Each row of a before or after table is a point. The points were changed in one or more steps. Then noise was added and the rows were shuffled. The steps act on columns, c1 being the first. What was done? A step turns or swaps two columns, mirrors them in a line or flattens them onto one, adds a multiple of one to another, or multiplies or shifts one. Angles are multiples of 10 degrees, from the lower column toward the higher: turns from -170 to 170, lines from 10 to 170 but not 90. Use the fewest steps. Two steps may share a column if one is a turn and the other turns, adds or multiplies; they go together, in the order done. Otherwise the lowest column goes first.

Before (10 x 3):
[[ 0.56  0.36  0.36]
 [ 0.61  0.30 -1.00]
 [-0.27  0.34 -0.45]
 [ 0.28  0.25  0.23]
 [-0.33  0.16  0.07]
 [-0.56  0.49 -0.65]
 [-0.20 -0.58  0.14]
 [ 0.72  0.26 -0.38]
 [-0.32 -0.02  0.25]
 [ 0.50  0.40  0.12]]
After (10 x 3):
[[ 0.75  0.58  0.88]
 [ 0.66 -0.33  0.21]
 [-0.40 -0.21 -0.14]
 [-0.47 -0.12  0.05]
 [ 0.36 -0.32  0.07]
 [ 0.86  0.13  0.45]
 [-0.38  0.15  0.53]
 [ 0.75 -0.50  0.02]
 [-0.67  0.14  0.78]
 [-0.26  0.25 -0.54]]
Steps: multiply c1 by 1.3; turn c2 and c3 by 130 degrees

Before (12 x 8):
[[ 0.00 -0.39  0.56 -0.11  0.34 -0.29 -0.34  0.55]
 [-0.93 -0.27  0.08 -0.82  0.71 -0.17  0.39  0.01]
 [-0.12  0.30  0.56 -0.64 -0.48 -0.33  0.19 -0.09]
 [ 0.07 -0.33 -0.44  0.38 -0.02 -0.89  0.39 -0.01]
 [-0.90  0.08 -0.36 -0.20  0.16 -0.12 -0.36  0.08]
 [-0.31  0.09 -0.20 -1.19 -0.04 -0.14 -0.27 -0.54]
 [ 0.00  0.06 -0.10 -0.50  0.95  0.27 -0.17  0.02]
 [ 0.05  0.23  0.52 -0.06  0.42 -0.17  0.25 -0.12]
 [ 0.24  0.35 -0.46  0.98 -0.05 -1.13  0.32 -0.27]
 [ 0.01 -0.22  0.51  0.23 -0.52 -0.35  0.17 -0.38]
 [-0.42  0.16 -0.33 -0.02 -0.13 -0.58 -0.59 -0.76]
 [ 0.38  0.24  0.08 -0.59 -0.20  0.28  0.81 -0.38]]
After (12 x 8):
[[ 0.81 -0.58 -0.36 -0.31  0.73 -0.16 -0.37  0.16]
 [ 0.34  0.23  0.15 -0.07  0.37 -0.27  0.02 -0.38]
 [-0.06 -0.04 -0.51 -0.20  0.92  0.30  0.13 -0.03]
 [-0.18 -0.10  0.07 -0.02  0.44 -0.16 -0.18  0.20]
 [ 0.11  0.15  0.11  0.05 -0.53 -0.37  0.03  0.26]
 [ 0.14 -0.40 -0.60 -0.46 -0.01 -0.11  0.51  0.23]
 [-0.43 -0.09 -0.85  0.45 -0.15 -1.16 -0.14  0.27]
 [ 0.56 -0.79 -0.78 -0.04  0.20 -0.13  0.29 -0.24]
 [-0.14 -0.22  0.16 -0.23 -0.45 -0.33 -0.09  0.16]
 [ 0.17 -0.41 -0.73 -0.04 -0.17 -0.61  0.92  0.22]
 [ 0.20  0.29 -0.78  0.13 -0.01 -0.88 -0.32  0.07]
 [-0.45  0.18 -0.32 -0.23 -0.23  0.29 -0.52  0.54]]
Steps: turn c1 and c2 by 130 degrees; shift c3 by -0.40; multiply c4 by 0.4; turn c7 and c8 by 150 degrees; multiply c8 by 0.7
